Each row is a point. Two turns around zero, p and q, are shown by what they do to some points. Write where each new point lands after one turn and then the other. Backwards means that the second turn is done in reverse. Each puzzle has new turns, and all numbers are rounded.

Turn p:
[ 0.26 -0.26] -> [0.33 0.16]
[0.29 0.20] -> [-0.10  0.34]
[-0.55  0.07] -> [-0.24 -0.50]
Turn q:
[ 0.08 -0.37] -> [ 0.38 -0.02]
[-0.12  0.33] -> [-0.35 -0.03]
[ 0.22 -0.02] -> [0.08 0.21]
[-0.34  0.52] -> [-0.59 -0.19]
[ 0.16 -0.46] -> [0.49 0.03]
Where do these land?
p, then q: [ 0.00 -0.20] -> [0.11 0.17]
q, then p: [0.49 0.01] -> [-0.41  0.27]
q, then p: [-0.49  0.19] -> [ 0.30 -0.43]

Turn p:
[0.13 0.08 0.25] -> [ 0.20  0.19 -0.10]
[ 0.04  0.36 -0.31] -> [-0.41  0.07 -0.23]
[-0.08 -0.01  0.34] -> [0.23 0.22 0.14]
[ 0.08 -0.19 -0.54] -> [-0.28 -0.50 -0.10]
[-0.35  0.42 -0.12] -> [-0.45  0.31  0.13]
[ 0.18 -0.67  0.38] -> [ 0.71 -0.30  0.17]
Turn q:
[ 0.41 -0.13  0.35] -> [0.29 0.06 0.47]
[-0.01 -0.27 -0.29] -> [-0.02 -0.39 -0.09]
[-0.25  0.70  0.37] -> [-0.14  0.81 -0.15]
[-0.30 -0.12 -0.12] -> [-0.29 -0.14 -0.12]
[ 0.15 -0.18 -0.30] -> [ 0.16 -0.33 -0.10]
Where do these land?
q, then p backwards: [ 0.01 -0.34 -1.02] -> [ 0.78 -0.48 -0.57]
q, then p: [ 0.18 -0.08  0.19] -> [ 0.22  0.15 -0.07]
p, then q: [0.10 0.04 0.02] -> [ 0.06 -0.04 -0.08]
q, then p backwards: [0.05 0.24 0.30] -> [-0.16  0.20  0.29]
q, then p: [-0.27 -0.10  0.34] -> [-0.02  0.32  0.31]
q, then p: [-0.08  0.24  0.17] -> [-0.19  0.23 -0.07]

Turn p:
[ 0.22 -0.33 -0.20] -> [ 0.10 -0.35 -0.26]
[0.00 0.56 0.20] -> [0.18 0.49 0.29]
[0.07 0.45 0.59] -> [0.20 0.30 0.65]
[-0.26 -0.49 -0.32] -> [-0.40 -0.32 -0.39]
[-0.18 -0.29 -0.18] -> [-0.26 -0.18 -0.22]
[ 0.15  0.10 -0.09] -> [ 0.18  0.06 -0.08]
Turn q:
[ 0.16 -0.02  0.14] -> [ 0.03 -0.17  0.13]
[-0.22 -0.15  0.49] -> [-0.48 -0.09  0.27]
[-0.34 -0.15  0.32] -> [-0.48  0.04  0.11]
[ 0.18 -0.18 -0.45] -> [ 0.26 -0.11 -0.43]
[ 0.22  0.51 -0.50] -> [ 0.67  0.33 -0.08]
Where do these land?
p, then q: [-0.06 -0.06 -0.85] -> [ 0.45  0.36 -0.64]
q, then p: [0.24 0.01 0.22] -> [-0.03 -0.27  0.18]
q, then p: [-0.12 -0.15  0.33] -> [-0.35 -0.02  0.15]
q, then p: [-0.06  0.21  0.30] -> [-0.06  0.06  0.36]

Turn p:
[ 0.27 -0.36 -0.13  0.26] -> [ 0.33 -0.22 -0.36 -0.03]
[ 0.15 -0.41 -0.20  0.36] -> [ 0.23 -0.22 -0.50 -0.08]
[-0.03  0.74 -0.22 -0.45] -> [-0.21  0.16  0.75 -0.41]
[-0.03  0.18  0.17 -0.53] -> [-0.15 -0.06  0.53  0.20]
[-0.32 -0.37 -0.11  0.57] -> [-0.16  0.04 -0.74 -0.04]
[-0.05  0.00  0.07 -0.23] -> [-0.10 -0.07  0.18  0.12]
[0.01 0.22 0.41 0.01] -> [0.05 0.36 0.16 0.24]
Turn q:
[-0.14 -0.28 -0.56 -0.37] -> [-0.36 -0.21 -0.46 -0.40]
[-0.26  0.64  0.31  0.07] -> [-0.15  0.31  0.68  0.05]
[0.39 0.14 0.36 0.06] -> [0.49 0.02 0.24 0.06]
[ 0.13 -0.23 -0.55 -0.10] -> [-0.08  0.02 -0.53 -0.30]
[0.15 0.08 0.08 0.31] -> [0.20 0.23 0.01 0.19]
[-0.26 -0.34  0.36  0.02] -> [-0.10 -0.38  0.07  0.40]
Where do these land?
p, then q: [-0.34 -0.10 -0.04 -0.11] -> [-0.33 -0.03 -0.04  0.16]
q, then p: [ 0.34 -0.22  0.51  0.11] -> [ 0.60 -0.03 -0.26  0.08]
q, then p: [-0.20  0.53 -0.20  0.06] -> [-0.30  0.37  0.37  0.08]
p, then q: [ 0.56 -0.28  0.36 -0.23] -> [ 0.63  0.13 -0.23  0.33]
p, then q: [-0.24  0.51 -0.35 -0.03] -> [-0.27 -0.32  0.46 -0.23]
p, then q: [-0.13 -0.43 -0.27  0.21] -> [-0.24 -0.06 -0.48 -0.15]

Turn p:
[-0.25 -0.30  0.08 -0.10 -0.05  0.21] -> [-0.27 -0.13 -0.09  0.09 -0.26 -0.21]
[-0.53  0.12  0.25 -0.35 -0.24 -0.19] -> [-0.54 -0.05  0.05 -0.52  0.00 -0.12]
[ 0.45  0.32 -0.64  0.87  0.58  0.23] -> [ 0.62 -0.21  0.00  0.85  0.44  0.71]
[ 0.36 -0.03  0.54  0.16  0.16  0.13] -> [ 0.06  0.55  0.14  0.20 -0.31  0.15]
[-0.03 -0.19  0.04 -0.11  0.07 -0.43] -> [ 0.04 -0.03  0.39 -0.15  0.05 -0.25]
[-0.03  0.03 -0.25  0.06 -0.41 -0.13] -> [ 0.01 -0.04 -0.22 -0.09  0.37 -0.23]
[ 0.03  0.05 -0.03 -0.53 -0.11  0.18] -> [ 0.08 -0.10 -0.26 -0.39 -0.30 -0.06]
Turn q:
[ 0.40  0.26 -0.03 -0.04  0.23  0.21] -> [ 0.46 -0.25  0.02  0.17  0.06  0.15]
[-0.15 -0.04 -0.33  0.02  0.16  0.08] -> [ 0.12  0.28 -0.09  0.18  0.09 -0.16]
[ 0.12 -0.25 -0.30  0.04  0.42 -0.20] -> [ 0.09 -0.08 -0.17  0.22  0.30 -0.45]
[ 0.20  0.02  0.40  0.25 -0.15 -0.08] -> [-0.21 -0.33  0.23 -0.13  0.11  0.24]
[ 0.43 -0.05  0.15 -0.13 -0.54 -0.50] -> [-0.42 -0.58  0.14  0.09 -0.47 -0.06]
[-0.66 -0.31  0.70 -0.43 -0.38  0.22] -> [-0.44  0.29 -0.40 -0.87 -0.27  0.36]
[-0.54  0.49  0.03 -0.01 -0.02  0.02] -> [ 0.18  0.48  0.37 -0.32 -0.17  0.01]
[ 0.20 -0.12 -0.63  0.29  0.28  0.25] -> [ 0.22  0.18 -0.11  0.67  0.35 -0.10]
Where do these land?
p, then q: [ 0.44  0.17  0.37 -0.07  0.76 -0.49] -> [ 0.16 -0.56  0.05 -0.43 -0.11  0.81]
q, then p: [-0.05  0.13 -0.03 -0.64 -0.22  0.32] -> [ 0.27  0.01 -0.64 -0.14  0.22 -0.18]
q, then p: [-0.02 -0.44  0.06  0.01 -0.42  0.28] -> [-0.29 -0.44 -0.35  0.15  0.10  0.13]
p, then q backwards: [0.31 0.01 0.03 0.25 0.42 0.10] -> [ 0.19  0.36 -0.24  0.11 -0.12  0.30]
q, then p: [-0.08  0.47  0.00  0.15 -0.27 -0.25] -> [-0.32  0.49 -0.02 -0.15 -0.11 -0.07]
q, then p: [-0.31 -0.16 -0.68  0.16 -0.35 -0.17] -> [-0.42  0.13  0.09 -0.03  0.69  0.29]
p, then q backwards: [-0.29 -0.17  0.25  0.13  0.07  0.22] -> [ 0.02 -0.16 -0.15  0.07 -0.42 -0.13]

Turn p:
[-0.24 -0.04 -1.12 -0.71  0.08 -0.57] -> [ 1.12 -0.10 -0.78  0.51 -0.07 -0.12]
[-0.01  0.08 -0.18 -0.04 -0.29  0.19] -> [-0.07  0.19 -0.05  0.24 -0.11 -0.22]
[ 0.28  0.14  0.30 -0.20  0.10 -0.11] -> [ 0.14 -0.14  0.39 -0.14 -0.19  0.07]
[-0.03 -0.25  0.33  0.04  0.23  0.37] -> [-0.16  0.34  0.21 -0.32  0.21  0.19]
[-0.10 -0.14  0.44  0.03 -0.41  0.31] -> [-0.48  0.37  0.12 -0.07 -0.30  0.12]
[-0.35 -0.41  0.22  0.34 -0.41 -0.04] -> [-0.58  0.12 -0.35  0.05 -0.12  0.37]
[ 0.63  0.14 -0.06  0.37  0.23  0.04] -> [-0.06 -0.33  0.52  0.21  0.42 -0.11]
[-0.27  0.05  0.00  0.11  0.25 -0.22] -> [ 0.05 -0.22 -0.25 -0.26  0.11  0.03]
[0.08 0.43 0.05 0.06 0.21 0.03] -> [ 0.05 -0.21  0.18 -0.20  0.05 -0.34]
Turn q:
[ 0.06 -0.33 -0.53  0.21  0.35 -0.07] -> [-0.52 -0.17  0.13 -0.18  0.42  0.19]
[ 0.01 -0.36  0.20 -0.08 -0.14 -0.20] -> [ 0.18  0.17  0.12 -0.20  0.20 -0.27]
[ 0.13  0.23 -0.41 -0.61 -0.25 -0.23] -> [ 0.01 -0.22 -0.70 -0.41 -0.12 -0.11]
[ 0.07 -0.02 -0.49  0.38 -0.05 -0.20] -> [-0.38 -0.43  0.00  0.10  0.27 -0.13]
[-0.28  0.20  0.79  0.15  0.13  0.03] -> [ 0.24  0.42  0.45  0.27 -0.50 -0.12]
[-0.26  0.21  0.15 -0.37 -0.04 -0.13] -> [ 0.15  0.05 -0.09 -0.26 -0.43 -0.08]
[-0.27  0.14 -0.40  0.03 -0.18  0.31] -> [ 0.10 -0.52 -0.03 -0.01 -0.06  0.31]
[ 0.54 -0.08  0.68  0.29  0.18  0.49] -> [0.23 0.70 0.12 0.68 0.22 0.22]
Where do these land?
p, then q: [ 0.05  0.58 -0.36 -0.23 -0.14 -0.18] -> [-0.13 -0.04 -0.09  0.00  0.41 -0.61]
q, then p backwards: [-0.43 -0.29 -0.30 -0.17  0.12 -0.12] -> [-0.04  0.16  0.50  0.11  0.35 -0.09]
q, then p backwards: [ 0.10 -0.22  0.48 -0.21  0.33  0.26] -> [ 0.02 -0.42  0.11 -0.41  0.03  0.40]
p, then q: [ 0.58 -0.19  0.42 -0.12 -0.11 -0.05] -> [ 0.54  0.29  0.26  0.35 -0.08  0.07]
q, then p: [ 0.60  0.49 -0.01  0.28 -0.39  0.09] -> [-0.26 -0.40 -0.32  0.39  0.60 -0.05]
q, then p: [ 0.06  0.08  0.01  0.30 -0.54  0.34] -> [-0.20 -0.16  0.26  0.24  0.48  0.30]
q, then p backwards: [-0.31 -0.34 -0.22  0.03  0.53 -0.06] -> [ 0.11 -0.11  0.63  0.25  0.16  0.18]
p, then q backwards: [-0.64 -0.11 -0.02  0.12  0.20 -0.29] -> [ 0.21  0.07 -0.44 -0.55 -0.10  0.00]

Turn p:
[ 0.35 -0.08  0.25  0.75 -0.14 -0.06 -0.23  0.37] -> [-0.57  0.50 -0.31 -0.20  0.06 -0.18  0.02 -0.47]
[-0.35 -0.28 -0.55  0.27 -0.01 -0.51  0.01 -0.57] -> [-0.16  0.02  0.26  0.19  0.13  0.59  0.79  0.24]
[ 0.16 -0.13  0.06 -0.16 -0.33  0.25  0.07  0.32] -> [-0.18  0.08  0.09  0.04 -0.29 -0.29 -0.36  0.10]
[-0.83 -0.12  0.13 -0.27 -0.17 -0.33  0.30  0.06] -> [ 0.01 -0.28  0.80 -0.33  0.29 -0.02  0.10  0.31]
[ 0.18  0.18 -0.23 -0.04 -0.39 -0.27  0.40 -0.30] -> [-0.16 -0.20  0.35  0.58 -0.07  0.14  0.09 -0.19]
[-0.46  0.08 -0.13  0.04  0.38 -0.35 -0.10  0.20] -> [ 0.18 -0.15  0.08 -0.39  0.23 -0.15  0.52  0.06]
[ 0.26  0.44  0.30  0.11  0.15  0.18 -0.30 -0.31] -> [ 0.31  0.06 -0.34 -0.02  0.04  0.29 -0.24 -0.49]
[-0.30 -0.28 -0.14 -0.46  0.21  0.23 -0.22  0.04] -> [ 0.30 -0.11 -0.04 -0.28 -0.20  0.02 -0.03  0.57]
[ 0.15  0.20  0.10 -0.25  0.15 -0.13 -0.37  0.00] -> [ 0.16 -0.30 -0.25 -0.23 -0.20  0.09 -0.01 -0.20]
[ 0.42  0.12 -0.41 -0.04 -0.01  0.93  0.37 -0.21] -> [ 0.44  0.45 -0.24  0.83 -0.22 -0.14 -0.37  0.23]
[ 0.41 -0.13  0.62  0.05  0.16  0.08  0.09  0.39] -> [-0.32 -0.07 -0.39 -0.18  0.24 -0.36 -0.51 -0.15]
Turn q:
[ 0.24  0.01 -0.43 -0.06  0.08  0.07  0.68  0.08] -> [-0.31 -0.04 -0.06 -0.25  0.38  0.19 -0.51 -0.36]
[-0.03 -0.26 -0.39 -0.14 -0.26  0.23 -0.27 -0.13] -> [ 0.40 -0.35  0.18  0.10 -0.13  0.08 -0.07 -0.31]
[-0.25 -0.07  0.04  0.07 -0.18  0.25 -0.12  0.42] -> [ 0.30  0.23 -0.13  0.35 -0.07 -0.19 -0.17 -0.08]
[-0.09 -0.25 -0.04 -0.47  0.14 -0.04 -0.29  0.05] -> [ 0.25 -0.27 -0.15 -0.08  0.03 -0.29  0.32 -0.22]
[ 0.32 -0.02 -0.01  0.01  0.17  0.63  0.17 -0.02] -> [ 0.15  0.30  0.06 -0.46 -0.20  0.07 -0.32 -0.29]
[ 0.27 -0.39 -0.18  0.05  0.04 -0.30 -0.21  0.10] -> [ 0.31 -0.19  0.20 -0.08  0.45 -0.02  0.12  0.11]
[ 0.56  0.17 -0.10 -0.22 -0.25  0.06  0.41  0.05] -> [-0.38  0.09  0.43 -0.21  0.19 -0.10 -0.27 -0.37]
[-0.68 -0.10  0.70  0.25  0.00 -0.55 -0.40 -0.39] -> [-0.04  0.05 -0.27  0.48 -0.24  0.25  0.92  0.60]
[-0.35  0.91  0.40  0.51  0.26 -0.35  0.03 -0.15] -> [-0.68  0.17 -0.27  0.15 -0.41  0.02 -0.04  0.91]
Where do these land?
q, then p: [-0.29  0.04 -0.28 -0.01  0.16 -0.20 -0.33 -0.48] -> [-0.40  0.22  0.06  0.12 -0.15 -0.19 -0.15  0.51]
q, then p: [-0.04  0.04 -0.28 -0.14 -0.19 -0.23  0.36 -0.41] -> [ 0.13  0.31  0.10 -0.15  0.21  0.25 -0.13  0.47]
p, then q backwards: [ 0.21  0.13 -0.20  0.41 -0.11  0.71  0.45  0.79] -> [ 0.03  0.39  0.51 -0.17 -0.18  0.25 -0.11  1.03]
q, then p backwards: [-0.05  0.20  0.36 -0.26 -0.22 -0.30 -0.35  0.28] -> [ 0.03 -0.01 -0.48  0.08  0.01 -0.07  0.41  0.42]
q, then p backwards: [ 0.06 -0.25 -0.29 -0.26 -0.16  0.22 -0.17 -0.03] -> [-0.03  0.52  0.08 -0.18 -0.01 -0.10 -0.02 -0.02]
p, then q: [-0.38 -0.18 -0.02  0.82 -0.16  0.09 -0.25  0.36] -> [-0.84 -0.13 -0.34  0.02 -0.37 -0.32 -0.03 -0.01]
p, then q: [ 0.29 -0.09 -0.17 -0.08 -0.16 -0.26 -0.38 -0.54] -> [ 0.27  0.17  0.06  0.16 -0.30  0.36 -0.34 -0.44]
p, then q: [ 0.16 -0.19 -0.18 -0.10  0.26 -0.25  0.69  0.13] -> [ 0.16  0.13 -0.40  0.08  0.56  0.22 -0.01  0.40]
p, then q: [ 0.09  0.19  0.05 -0.13  0.20 -0.09 -0.20 -0.14] -> [ 0.14 -0.12  0.15 -0.19  0.05  0.15 -0.05 -0.23]
p, then q backwards: [-0.05  0.10  1.00 -0.24  0.38  0.30  0.18  0.05] -> [ 0.33 -0.11 -0.82  0.12  0.41  0.08  0.28  0.53]

Turn p:
[-0.23 -0.13  0.09 -0.30 -0.03 -0.78  0.08 -0.10  0.32] -> [-0.41 -0.47  0.08 -0.34 -0.09  0.01  0.40 -0.04  0.46]
[-0.19 -0.17  0.08 -0.21  0.66 -0.14 -0.28  0.35 -0.01] -> [-0.10  0.20  0.38 -0.08  0.07 -0.47 -0.20 -0.02  0.55]
[ 0.22 -0.07  0.12 -0.34 -0.39 -0.19  0.28  0.24 -0.71] -> [ 0.43 -0.67  0.08  0.16  0.08 -0.16 -0.01 -0.53 -0.19]
[-0.43  0.28 -0.48  0.56 -0.17  0.58  0.61 -0.27  0.27] -> [-0.04  0.18  0.06  0.05 -0.07  1.02 -0.40  0.52 -0.42]
[ 0.25 -0.06 -0.13 -0.18  0.48  0.08  0.23 -0.15 -0.41] -> [ 0.12 -0.15  0.27  0.02  0.54 -0.31 -0.20  0.17 -0.17]
[-0.07 -0.38  0.19 -0.22  0.09  0.10 -0.54 -0.04  0.06] -> [-0.29  0.21 -0.13  0.38 -0.03 -0.39  0.08 -0.11  0.29]
[-0.01  0.20  0.32  0.30  0.22 -0.22 -0.72 -0.17 -0.40] -> [ 0.13  0.51  0.38  0.16 -0.06 -0.42  0.63 -0.14 -0.07]
[ 0.05  0.36  0.24 -0.18  0.00  0.33  0.54 -0.09  0.20] -> [-0.03  0.05 -0.19 -0.29  0.46  0.45 -0.25 -0.22 -0.15]
[-0.16  0.16 -0.23  0.21  0.20  0.14 -0.03 -0.15  0.10] -> [-0.12  0.26  0.19 -0.04 -0.03  0.14 -0.08  0.28 -0.13]
[ 0.26 -0.14  0.29  0.54 -0.38  0.27  0.01  0.03  0.34] -> [ 0.35  0.29 -0.63  0.12 -0.13  0.32  0.18  0.13  0.05]
[ 0.29 -0.05 -0.50 -0.19 -0.67 -0.18 -0.18  0.35  0.24] -> [-0.06 -0.41 -0.47 -0.15 -0.74 -0.19 -0.14 -0.05 -0.22]
Turn q:
[-0.66  0.30 -0.24 -0.44  0.06  0.23 -0.28  0.09  0.03] -> [-0.63 -0.31  0.16 -0.20  0.33  0.03  0.44  0.17  0.15]
[ 0.21 -0.02  0.19 -0.15  0.28 -0.15 -0.08 -0.15  0.23] -> [ 0.17 -0.23 -0.19 -0.15 -0.08  0.05 -0.27  0.16  0.20]
[ 0.43 -0.10  0.39  0.03 -0.08 -0.23  0.51 -0.03 -0.42] -> [ 0.43  0.52 -0.19  0.03  0.06  0.12 -0.32 -0.44  0.18]
[-0.42  0.15 -0.39  0.07 -0.62 -0.18 -0.22  0.26  0.44] -> [-0.60 -0.04  0.07  0.45  0.26 -0.37  0.03  0.37 -0.41]
[-0.14 -0.59  0.53 -0.17  0.18  0.12  0.12 -0.21  0.10] -> [ 0.17  0.28  0.25 -0.51 -0.22 -0.17 -0.26  0.22  0.40]
[ 0.36  0.05 -0.12  0.02 -0.53  0.21 -0.08 -0.19  0.22] -> [ 0.18 -0.08  0.32  0.61  0.06 -0.02 -0.14  0.15  0.01]
[ 0.27 -0.57 -0.34 -0.03  0.29 -0.27  0.31  0.10 -0.15] -> [ 0.04 -0.06  0.07 -0.29 -0.29 -0.11 -0.48 -0.57 -0.24]
[ 0.19  0.17 -0.12  0.33  0.50  0.03  0.37 -0.16 -0.16] -> [ 0.23 -0.10 -0.35 -0.02 -0.43  0.04  0.21 -0.45  0.09]
[ 0.31  0.78  0.09  0.30 -0.26  0.47  0.02  0.63 -0.29] -> [-0.08  0.33 -0.17  0.63  0.04  0.87  0.49 -0.04 -0.19]
[-0.56 -0.17  0.02  0.05  0.19 -0.24 -0.67 -0.35  0.00] -> [ 0.10 -0.32  0.02 -0.56  0.27 -0.45  0.29  0.44 -0.19]
Where do these land?
q, then p: [-0.88 -0.02  0.26 -0.27  0.26 -0.03 -0.04  0.15 -0.12] -> [-0.54 -0.29  0.33 -0.36  0.11  0.19 -0.42 -0.33  0.28]
p, then q: [ 0.52  0.20 -0.10  0.29 -0.18 -0.51 -0.24 -0.57  0.04] -> [-0.34  0.42 -0.08 -0.03  0.10  0.05 -0.23 -0.84  0.09]
p, then q: [-0.11  0.40 -0.03 -0.08  0.32  0.17  0.18  0.51  0.24] -> [ 0.03 -0.41  0.10 -0.02  0.41  0.26 -0.01  0.43  0.25]
p, then q: [ 0.55 -0.17 -0.48 -0.10 -0.27 -0.21 -0.53 -0.75  0.30] -> [-0.64  0.43 -0.12 -0.18  0.24 -0.33  0.07 -0.75 -0.49]
p, then q: [ 0.01 -0.26  0.16 -0.03  0.16  0.27  0.21  0.19  0.16] -> [-0.04 -0.40 -0.03  0.03 -0.20  0.09  0.02  0.24 -0.16]
q, then p: [-0.17  0.09  0.45  0.39  0.20  0.54  0.02  0.37  0.08] -> [ 0.18 -0.06 -0.19 -0.15 -0.17  0.52 -0.46 -0.42 -0.30]
p, then q: [ 0.56 -0.37 -0.10 -0.09 -0.11 -0.71 -0.22 -0.30  0.04] -> [-0.39  0.27 -0.10 -0.14 -0.09 -0.38 -0.62 -0.53 -0.20]
q, then p: [ 0.65 -0.16 -0.35  0.26 -0.26 -0.27 -0.20 -0.46 -0.09] -> [ 0.50 -0.02 -0.18  0.19  0.15 -0.55  0.52  0.33 -0.11]
p, then q: [ 0.02  0.28  0.30 -0.17  0.24  0.48  0.46  0.02 -0.21] -> [ 0.40 -0.48 -0.05 -0.34 -0.12  0.32  0.28  0.07  0.18]
q, then p: [-0.45 -0.01 -0.15  0.19  0.03  0.13  0.49  0.14  0.04] -> [-0.23 -0.22  0.22 -0.13 -0.13  0.53  0.22 -0.11 -0.11]
p, then q backwards: [-0.31 -0.07 -0.16 -0.13  0.09  0.09 -0.21  0.38 -0.46] -> [ 0.28 -0.39 -0.27 -0.02 -0.27  0.19  0.28 -0.22  0.14]
q, then p: [-0.38  0.09  0.21 -0.28 -0.47  0.04  0.07  0.33 -0.02] -> [-0.09  0.42  0.46 -0.28  0.02  0.24 -0.15 -0.15  0.18]
